Every row gives one point. To make a cloud, some directions were put in groups of two or more. Within a group, all points are equally far from the middle, so they leave a hole (a ring in 2 directions, a hollow ball in 3). The other directions are filled evenly. Then the cloud was stretched, turned, moved and blurred a little. How many holes are there, and how many directions does each take, smallest first?
In the rows, 128 means zero.

Cloud (20 x 3)
[[167 111 166]
 [162  98 162]
 [ 84 150 140]
 [192 115 126]
 [155 193  88]
 [185 174 122]
 [158  96 168]
 [142 179 112]
 [103 101 126]
 [160  94 153]
 [166 163 136]
 [165 114 168]
 [ 91 154 124]
 [139  89 146]
 [132 138 169]
 [143 183 105]
 [ 89 149 117]
 [189 127 147]
 [200 148 135]
 [107 162 102]]
Holes: 1 (2)

Cloud (55 x 6)
[[ 96 178 118 137 166  92]
 [140 189 139 136 169  91]
 [133 135  82 108 180 134]
 [128 136 146  54 164 132]
 [ 68 135 130  80  93 120]
 [105 113 160  93 101  74]
 [109 127 169 177 140  93]
 [100 159 116 153 154 146]
 [124 108  89 145  92 107]
 [101 161 133 121  98  72]
 [127 132 130 177 152 122]
 [160 185 121 110 154 117]
 [112 152 172 106  84 102]
 [113 165 128 137 128  56]
 [ 95 157 162 117 166  83]
 [119 170  96 133 174 116]
 [123 131 178 148  69 116]
 [157  70 116 126 148  82]
 [121  93  69  78 112 111]
 [ 74  87 101  67 113 114]
 [ 99 105 175 149 137  84]
 [167  97 152  98 164 125]
 [105 141 166 140 137  61]
 [180 120 137  96 180  98]
 [118 127 105 142  79 136]
 [105 172 150 137 161  73]
 [160 137 133 156 129  49]
 [115 180 115 118 122 146]
 [164  69 127  99  93 103]
 [ 67 109 113  76 131  94]
 [ 99 178 129 135 164  81]
 [ 78 110 159 111 118 177]
 [157 126  95  90 174  60]
 [135 170 186 135 118 122]
 [105 155 109 154 159 138]
 [156 111  98  75 133  60]
 [192 114 140 107 111 122]
 [172 143 111 115 178  62]
 [134  81  86  95  95 135]
 [ 78 154 127 118 116  74]
 [104 140 161 159 112 162]
 [ 61 102 117  96 168 126]
 [ 69 108 130  95 169 155]
 [ 94  76 163 130 111  88]
 [161 107 117  61 110  84]
 [119 131 162  81 178 104]
 [159 110 118  86 177  62]
 [132  68 148  96 114  76]
 [ 84 133 159 142 108 171]
 [124  54 102 101 105 111]
 [ 79 155 113 121  99  91]
 [ 89  93 159 117 153 157]
 [116 111 152  66  98  92]
 [130  94  83  81 102 145]
 [135 140  75 110 141  70]]
Holes: 3 (2, 2, 2)

Cloud (87 x 8)
[[162 154 129 110 134 110 164  69]
 [104 130 158  63 118  77 105  99]
 [102 174 157 166 126 158 213 165]
 [146 140 169 117 103 128 129 188]
 [104  98 165 140 104 101 182  97]
 [153 166 131  90 138  85 127 126]
 [ 82 128  75 136 138 141 138 120]
 [ 60 120 143 163 153 134 194 110]
 [137 189 144 125 109 117  82 102]
 [ 52 136 109 147 122 119 138 165]
 [137  66 146 100 115 137 186  92]
 [125  92 120 143 178 101 131 111]
 [120  91 149 145 174 108 158  74]
 [104 139 186 147  78 155 181 101]
 [137 171 149 209  92 126 104 152]
 [117 156 161  76 137 148 170 160]
 [170 179  98 145 128 107 145  93]
 [104 128 123 193 159 140 164 106]
 [126 138 119 101  86 118 195 135]
 [189 165 150 130 169 150 138 136]
 [ 97 145 139  79  65 125 104 135]
 [142 119 130 139 150  81  69 166]
 [ 91 163 174 178  97 118 197 135]
 [173 111 151  77  80 135  93 112]
 [ 93 113 133 141 127  78 169 166]
 [130 163 133  86 136  96 198 137]
 [ 97 152 126 187 122 128 113 171]
 [118 146 113 195 124 119 103  60]
 [164 133 172 176 122 168 103  85]
 [191  92 141  94 124 139 128  82]
 [103 153  93 199 153 125 128 138]
 [150 189 127 179 120 169 167 168]
 [111 137 135 196 146 119 140  50]
 [119 132 134  99 112 185 149 113]
 [115  83 144  89 139  99  67  74]
 [143 102 141  70 119 166 131 141]
 [129 208 126 162 107 133 111  90]
 [ 89 114  70 108 127  86 134 167]
 [106 108 133  75 109  59  78 138]
 [114 126  91 105  70 129 145 113]
 [161 159 117 143 127 189 130 134]
 [ 88 130 111 153  78 113  87 104]
 [152 148 194  90 114 138 144  81]
 [137 167 126  99 132  88  80 148]
 [106 149 177 176  86 135 177 108]
 [100 194  99 141 118 118 169 141]
 [107 136 113  70 103 142 114 183]
 [130 152 133 121 147  59 105 101]
 [109 113  97 102 111 121 149  70]
 [136 135 111 197  92 111 130 165]
 [139  87 177 107 160 128 155 108]
 [117 139 172  71  99 146 132  82]
 [122 151 135 133 182 120  80 100]
 [ 91 105 132  89 168  81 114 144]
 [ 87 122 123 156 121 132  91 166]
 [139  90 154 125 134 136  97 153]
 [168 166  87 123 156  84 104 138]
 [ 82 161 177 159 119 141 184 175]
 [127 163  95 140 132 180 178 131]
 [110 161 154 112  95 157 173 187]
 [187 137 115 114 157 127 130  48]
 [116 150 112  82 162 112 206 142]
 [123 162  90 183 165  84 129 138]
 [173  80 154 133 146 133  92 104]
 [106 110  94 140 137  74 123 165]
 [122 105 137  51 140 139 118  93]
 [ 78  88 143 111 127 128  84 136]
 [112 208 126 180 149 112  89 142]
 [130 101 169 145 132  92 153  75]
 [109 171 166 140  97 152 180 182]
 [153 161 187  88 110 118 145 112]
 [141 116 131  77  92 106 179 132]
 [ 98 149 106  89  90 150 132 188]
 [128  94 167 113 168 129 206 100]
 [167 113 126 179  93 140 146  94]
 [ 97 132 177  78 140  83 110  63]
 [ 82  92 154  92 180  89 141 111]
 [127 158  99 172 128  80 111 101]
 [ 67 141 129 170 115 116 156 174]
 [120 110 164 128  93  89  47 118]
 [161 179 117 204 156 171 193 132]
 [187 119 112 120 121 137 151  71]
 [198 127 172 118 123 132 117  80]
 [110 123 124 158 128 149 206 161]
 [ 90 166 116 189 141  94 153 147]
 [ 65 143 159 162 131 131 140  59]
 [130 113 120  56 130 146 118 149]]
Holes: 3 (2, 2, 2)

Cloud (96 x 9)
[[ 60  99 117 151 167 177 114 126 140]
 [ 68 149 133  68 122 140  69 148 123]
 [137  73 128 126 151 127 127  82 118]
 [143 172  98 130 108 140 127 129 176]
 [135 120 165  89  81 128  83 161 120]
 [ 68 102 116 174 147 192 123 184 145]
 [113 118 155 116 180 103 120 166 110]
 [103 178 107  88  98 123  88 137 194]
 [131 127 202  68 142 108 118  58 163]
 [ 93 151 131 107 125 117 142 211 159]
 [ 80 121  87 101 159 165  87 178 184]
 [ 94 136 189 153 102 113 131 117 164]
 [104 128 134 163  51 128 100 124 132]
 [135  71 172 141 142 192 140 135 107]
 [138 136 119 112 125  86 143 119  71]
 [117 121 151  59 107 144  64 108 132]
 [ 47 142 138  94 114 159 111 158 109]
 [154 131 185  70  97  74 113  60 112]
 [ 70 123 176 147 106 142 113 116 184]
 [ 59 158 115 121  93 134  88 212 154]
 [ 79 137 168 123 138 169 142  81 143]
 [106 152 116  55 125  85  97 126 147]
 [134 143 135 128  97 185 135 147 119]
 [ 79  93  53 135 145 163  74 138 130]
 [124 158 137 155  64 158 106 170 175]
 [ 92  96 133  68 112 109 127 110 186]
 [169 141 227 106 111  98 134 108 131]
 [ 93 174 136 167 124  84 124 130  99]
 [ 56 133 139 129  82 105 132 158 113]
 [ 72  98 138 122 151 190 126 196 135]
 [176 145 159 125 137  95 106  87  84]
 [ 94 176 145 123  88  65 119 163 126]
 [136 109  76 114 140 116  89 169 137]
 [107  96 149 130 133 123 149 129  54]
 [131 170 112  80  90 119 113 135 165]
 [103  58 134 125 107 131 116 160 116]
 [ 96 177 142 107 121 146  66 117 160]
 [106  91 128 124 140 111  92  75 162]
 [ 95 110 183  64 107 158 101  82 155]
 [ 89 186  82 102 142 152 103 136 124]
 [ 93  70 125  93 145 138  72  94 114]
 [163 103 137  97 150  75  77 102 110]
 [ 68  97 131 137  79 139  98 198 156]
 [128 138 134 124 164 115 121 174  69]
 [180 117 163 100 147 111  83 101 123]
 [121  73 128 134 118 154  87 171 122]
 [109 105 140  60 150 139  49 112 101]
 [100  87  93 113 135 174 146 113 128]
 [102 107 104 152 128 119  91  68 141]
 [133  99 168  81  97 134  86 162 101]
 [ 88 113 121 120 119 138  91 202  90]
 [150 165 171 127 127 162 156 159 130]
 [133  66 180 145 127 127 108 107  96]
 [123 108 107 119 151 212 125 119 142]
 [ 77 154 132 136  62 147 106 191 138]
 [ 98 204 145 114 144 123 101 118 123]
 [115 114 160  85 112  98 107  74 180]
 [153 112 190  89 123 119 130  44 145]
 [135 116 185 147  91 171 106 130 136]
 [130 118  92  75 143  93  86 143 128]
 [108  71 160 113 135 185 146 177 109]
 [148 139  83 148 148 116  82 123 121]
 [121 164 180 128 168 149 120 127 172]
 [121  74 142  74 136 156  71 107 118]
 [ 77  98 116  68 153  97 111  99  94]
 [125 107 105  73 134  89 109 134 167]
 [115 109 193 146  76 150 115 126 144]
 [144 171 115 118  87 118 129 126 186]
 [ 70 105 153 109 148 146  61 152 110]
 [137 131 110 118 132 165 111 140  69]
 [ 87  84 122 154 131 188 124 210 162]
 [ 45 139 149 130  75 134 105 155 154]
 [156 127 166 124  87  79 114 105 162]
 [ 97 184 156 145 113 113  64 153 139]
 [104  78 130 144 128 143 174 165 137]
 [159 133 161  44 110  87 101 127 102]
 [116  57 141 120 129 140 136 143  93]
 [ 83 128 175  63 109 112 119  78 140]
 [125 157 183 129 105  78 134 104  72]
 [140 126 111  84 122 111 160 148 138]
 [ 90 127 203  99 135  91  86  64 106]
 [108  85 102 133 117 122 148 137  98]
 [ 93 108  94 108  79 157 141 137 136]
 [ 76 140 129 105 175 112 138 103  83]
 [147  77 138  99 123  90 123 130 167]
 [ 55 131  97 110 163 158  82 170  91]
 [ 82 107  75  92 113 161 108 138 112]
 [ 87 104 158 103 154  85 132 148  76]
 [100 110  97 112 121 149 155  99 130]
 [ 69 122 175  58 113 154 140 104 144]
 [ 69 123 127  63 110 130 105  94  91]
 [ 73 154 119  91 142 150 122 204 171]
 [ 93 182 122 163 132 173 133 187 158]
 [ 90 194 107  91 119 109 115 128 163]
 [109 165 104 148  71 153 114 177 129]
 [ 90 109 122 115 182 214 115 133 147]]
Holes: 3 (2, 2, 3)

Cloud (87 x 9)
[[151  81 173 181  79  99 118 142  84]
 [135 166 157  52 119 160 145 172  83]
 [179 122 210 177 162 133 114 126 117]
 [120 132 183 118 119 135 141 173  71]
 [101 171 165 105  79 134 159 131  91]
 [ 80 110 120 124 147  99 143 106 132]
 [ 98  95  70 179 110 148 150 122 124]
 [135  79 104 120 106 136 175 143  80]
 [106  98 121 108 101  87 164 178  90]
 [186 149 189 113  90 117 176 122  80]
 [103 179 173 107 144 142 126 103 100]
 [110  87  86 179 107 141 105 107 137]
 [150  94 102 151  81 103  92 176  91]
 [ 82 104  58 172  86 146 117 148 118]
 [123 168 127 134 176 116 130 112 131]
 [178  88 190 168 145 110  79  90 119]
 [ 64 157  96  57  60 143 150 178  98]
 [137  78 176 144 137 136  90  96  84]
 [138 110  72 147 123 108 156 137  61]
 [128  95 168 106 152  71 136 144 122]
 [132 169 144 129 203 144 132 148 127]
 [128  63 138  93  64  71 142 146  86]
 [136 206 152 113 131 127 162 197 125]
 [136 130 159  65  87  90 178 190 103]
 [128 134 134 154  71 130 134 103  84]
 [146 137 180  97 114 134 159 167  66]
 [207 111 113 187  84 133 144 109 101]
 [133 101 188 186 119  89 108 134  96]
 [198 128 150 164 103 146 125 101 130]
 [146 132 161 107  52  91 163 110  72]
 [110 154 195  86 148 149 141 151  99]
 [134 108 158 105 110  72 114 175  81]
 [176 164 200 109 164 138 129 119 132]
 [174 147 173 115 167 163 119 106 127]
 [202 166 147 161 155 141 159 143  91]
 [145 100 108 109  52 148 163 158 102]
 [118 134 183 143 107 142 118 119  84]
 [103 153  78 185 101 137 142 139 129]
 [179 134 137 136 132 172 146 114 137]
 [152 109 217 109 104 119 107  89 107]
 [124  72 157  96 113 121  97  81 118]
 [128 135 188 111 176  86 155 123 129]
 [131 162 171  92 165 139 168 177 130]
 [144 171  92  80 122 113 152 137 117]
 [ 76 110 146 127 132 109 172 106 104]
 [106 165  83  92  86  99 159 152  83]
 [188 118 132 156  66 142 136 160  63]
 [102 121 112 112  86 148 156  88 143]
 [ 72 108 140 163 117 131 101  92 139]
 [111 131  89 162 107 142  86  95  67]
 [153 151 116 131  83 127 136 206 114]
 [137 126 197 115  81  83 101 127 101]
 [114 137  97 135  77 143  80 103 119]
 [200 137 167 161  95 145 139 146 108]
 [ 97 123 109  88 132 133 101 139 153]
 [201 110 152 106  94 147 135 161 115]
 [145 194 146  85 143 161 160 147 135]
 [ 57 136 105 128 106 107 128 102 128]
 [209 138 147 134  94 137 167 156 104]
 [172 112 152  92  56 161 147 129 125]
 [160  97 141 210 116 141 107  71 102]
 [102 186 199  88 148 149 142 129 120]
 [173 127 153 119  70  99 106 164 124]
 [100 160 198  94 117 168 143 122 139]
 [140  91 160 108  88 100 128 174 155]
 [106 125  87 167  87  95 168 164 120]
 [135 147 128 116 154 157 169 126 142]
 [124 121 165 127  63 139 113  91 120]
 [169 136 136 170 177  91  99 140 117]
 [158 126 140 105  31  84 137 138  79]
 [105 129 195 115  68 115 149 171 105]
 [ 61 142 120 143 109 130 156 145  78]
 [131 159 120 132 174 180 130 173 142]
 [213 114 188 124 147 122 109 136 123]
 [184  95 129 183 110 107 103 122 140]
 [109 105 130 102  18 113 142 147 104]
 [117  60 133 146 107 118 102  71 105]
 [151 131 106 100  96 126 124 135 159]
 [157 113 106 174 136 171 172 115 127]
 [ 94  96 103 140  94 148 164  98 123]
 [155 161 185 127 184 137 132 177 114]
 [155 106  87 169 111 146 123  78 104]
 [161 179 201 103 140 112 125 169 122]
 [208 149 153 171 153 128 145 139 116]
 [175 153 124  99  55 152 100 120  99]
 [113 147 113 117  97  77 164 183 127]
 [132  85  99 103  89 122 170 145 132]]
Holes: 1 (6)

Cloud (95 x 9)
[[139 124 105  98  92 133 158 110  86]
 [132 162 200 121 139 179 136 146 126]
 [136 158 172  92 193 136 115 117 107]
 [156 113 128  60 134 119  60 163 110]
 [170  96 151 144 156 121 129 130  55]
 [153 172 149  86 104 165 127 115  76]
 [158 172 160  98 133 159 126 188  84]
 [160 148 131 131 119 102 120 149  38]
 [111  77 113 144 116 165  95 100  70]
 [ 93 146 120 136 155 112 152 163 108]
 [165  91 132 156 112 179  65 127 156]
 [135 107 190 127 201 147 101 167 122]
 [147 151 209 114 164 161 149 150 126]
 [160 131 152  69  94 180 126 138 114]
 [139  92 171 166 163 128 119 108  89]
 [162 113 130 158 135 121 118 157  62]
 [122 116 157 178 139 100 111 117 146]
 [132 137 122 119 108 144 178  98 103]
 [133  84 120  77 152 170  53 111 127]
 [147  61 172 113 140 196  76 113 123]
 [150 131 151 212 139 141 109  70 120]
 [187 113 190 114 194 140 150 157  95]
 [202 103 161  90 130 153  96 114 132]
 [ 97 163 156  83 193 140 114 139 116]
 [114 110  91 122 111 145 164 113 165]
 [167 128 165 103 161 170  83 148  70]
 [165  82 214 118 160 161 131 126 116]
 [154 175 166 136 168 172 153 145 146]
 [168 130  84 151  95 109 105 124  98]
 [120 158 158 152 165 195 126 132 162]
 [ 85 134 143  80  90 127  82 118 145]
 [ 89 145 108  81 107 147  82 122 160]
 [104  93 165 134 106 206 123 146 108]
 [117 108 121 147 193  88 104 142 113]
 [134  90  83  71 153 116 109 122  61]
 [172 114 184 107 128 149  82  69  99]
 [176 174  83 126 119  99 109 139  72]
 [137  76 105 141  98 113  82 123 111]
 [108 141 145 167 138 181 111 139 194]
 [139  79 100 120 186 135 127 133  66]
 [167  94  97  94 125  73 112 147  86]
 [135 140 120 112 153 160 125 205 100]
 [ 94 164 166 143 129 132  67 111 161]
 [134 119 140 119  82 166 100 164 152]
 [174 150 123 131 188 100 123 111  69]
 [173 129 193 102 154 174 121  88 135]
 [197 123 141 135 164 136 129 182  81]
 [136 122 113  90 135 186 174 133 162]
 [123 124 173 126 176 136  64 103  88]
 [107 160 174 137  95 148 122  95  90]
 [164 119 139 160 106 150 104  84  53]
 [148  75 155  90 117 173 124 159  88]
 [ 89 148 189 139 147 142  87  95 116]
 [132  93 170 168 152  90  92 140 106]
 [ 94 150  81 112 156 154 155  95 112]
 [124 107 117  78 201 125  82 117  68]
 [121 143  92 115  99 147 151  70 141]
 [ 90 168 120 112 164 108 136 143  94]
 [133  96 101 123 133 191 149 142  93]
 [119 132 161 163 157 120 152 142 128]
 [132 120 124  81  88 166  73 106 107]
 [131 158 172 117  79 157 108 101  69]
 [103 128 148  88 167 193 117 102 162]
 [135 100 177  74  83 176  87 144 110]
 [146 128 204 176 144 196 136 107 150]
 [116 123 177 114 141 120  50 115 168]
 [163  69  86 117 171 137 136 112 151]
 [198 146 119 138 110 131  70  71 135]
 [149 186 173 109 142 171 140 100 121]
 [183 153 188 151 125 129  57 106 127]
 [136  82  49 110 121 148 129 123 115]
 [114 123  88 109  98  98  80 143  99]
 [173 154 182 128 171 144  85 112  96]
 [162 106 130 169 144 136 116 133  67]
 [127 122 115 173 148 127  52 100  99]
 [134  90  87 111 114 165 108 163 144]
 [172 104 137 120 182 112 116 199  89]
 [138 116 165 102  82 210 109 121 123]
 [167 102 143 156 174 114 119 160 104]
 [119 136 172 123 130 175 130 185 103]
 [171 153  83 152 133 136 153 141  63]
 [169 129 140  77 160 141 104  92 156]
 [170 121 156  93 175  92 138 103  65]
 [140  66 111  95 141 134 133 144  68]
 [162 145 115 166 184 110 158 123 127]
 [ 96 126 147 174 164 180 115 142 181]
 [169 123 162 152 110 137  94  88  47]
 [175 137 144  80 167  97  76 142 131]
 [122  94 118 194 146 157  77  96  88]
 [161 131 121 135 158 130  97 102  55]
 [134  98 133 146 135 162  71  64  80]
 [149 159 134 190 141 144 170 115 146]
 [111 129 137  87 182 128 112 174 184]
 [167  88 160 147 107 103 124  79 142]
 [146 139 137  70 146 184 148 169  92]]
Holes: 3 (2, 2, 2)

Cloud (86 x 9)
[[162 152 123 178 131 141 105 216 143]
 [ 71  83 137 200 161 106 126 178 139]
 [114 102 159 106 153 132 157 137 213]
 [136 171 130 134 144 140 111 151 180]
 [148 135 100 162  99 199 130 106 160]
 [103  70 151  89 141 124 158 129 102]
 [192 116 128 201 149 158 121  96 105]
 [150 140 112 169 144 131  77  78 106]
 [157 107 137 170 130 181 127 174 191]
 [106 135  92 101 130 117 147 165 126]
 [112 146 144 134 195  98 132 153 132]
 [132 173 149 114  64 151 176 124 149]
 [196 189 134 144 124 135  59 167 159]
 [157  46  86 181 177 131 129 166 127]
 [124  58 118 151 129 106 137 149 158]
 [153 148 139 145 128 145 133 195  92]
 [ 79 169 141 139 149 109 144  85 168]
 [ 74  77 121 155 125 163 177 100 167]
 [174 157 129 157 121  56 125 178 113]
 [ 81  75 116 158 124 109  83 122 115]
 [187 159 128 163 156 141 144 188 116]
 [125 147 121 113 104  88 112 126 118]
 [ 86 114 134 139 120 127 170  96 182]
 [157 132 140 126 143 187 162  44 159]
 [120 136 115 154  98 158 142 178 124]
 [187 133 157  89 145 172 173 165 133]
 [ 79 130 106 103  96 107 157  79 144]
 [169  98  88  76 104 183 132 118 135]
 [129 152 114 166  91  97 118 194 198]
 [ 90 126 132  88 130 204 143 104 137]
 [147 138 103 156 102 148 199 108 196]
 [136 102 158 144 151 106 108 130 144]
 [156 142 143 111 108 137 150 134 145]
 [173 109 166 113 168 160 172  79 150]
 [109 106 152 156 114 121 110 181 196]
 [164 152 154 105 122 120 145 142 124]
 [128 174 111 158  97 151 122 153 115]
 [136 112  94 143 102 101 124 245 180]
 [111 146 162  52 103 105 121 161 115]
 [159 111 146  94 147 134 106  97 150]
 [140 180  98 144  50 117 151 119 145]
 [ 64 127  85 135 105 109 127 142 140]
 [129 110 120 152 106 131 129  95 118]
 [143 201 122 120 123 159 118 137 119]
 [169 137 147 161 140 113  99 188 118]
 [136 105  98 151 127  90 183 163 150]
 [138 138  54 170 139 171 178 146 135]
 [156 112 173  98 183 170 120 130 199]
 [171 177 185 195 104  89 139 185 118]
 [ 83  51 180  78 134 110 164 118 124]
 [ 97 111 125  91  56 128 159 124 126]
 [ 92  44  95 175 169 146 137 113 121]
 [145 127 203 126 158 145  61 123  87]
 [102 119 136 132 190 139 134 136 171]
 [136 109  95 198 141 121 134 108 155]
 [135 136  62 189 128 111 157 158 121]
 [126 132 131 107 109  95 156  98 105]
 [145 157 100 103 124 124 155 112 133]
 [130 104 170 106 119  93 147 210 147]
 [104  96 108 140 124 155  95  92 129]
 [136 112 121  78 160 114 115 131 156]
 [ 90 126 137 130 171 186 177 117 146]
 [104 138  77 107 123 161 134 144 186]
 [181 182 131 163 125 187 150 191 198]
 [104 145 159 144 132 104  96 152 193]
 [215 119  97 169 125 123 152 151 122]
 [113 159 171 153 167 171 130 145 138]
 [ 99 151 113 136 147 129  90 114 179]
 [156 128 109 110 161 187 158 192 159]
 [ 77 154 137 138 138 140  79 166 106]
 [101 186 162 118 103  58 116 151  98]
 [109 134 137 192 165 122 121 162 146]
 [177 113 165 182 171 121 124 116  87]
 [135 191 112 121  89 143 179 137 191]
 [121 132 107  85  72 110 132 184 159]
 [117  76 144 155 134 121 158 135  93]
 [127  86 138 165 123 108  94 106 118]
 [150 142 149 174 108 155  86  98 120]
 [170 119 104 150 100 145 131 128 133]
 [114 189 153  79  76  91 136 168 147]
 [120 120 115 124 117 131 140 241 212]
 [161  63 100 170 130 148 133 194 139]
 [123 181  77 161 135 103 126 204 161]
 [131 159 160 146 139 151 152  96 134]
 [154 165 159 139 128 155 121 195  90]
 [114 157  52  87  60 126 161 112 209]]
Holes: 0
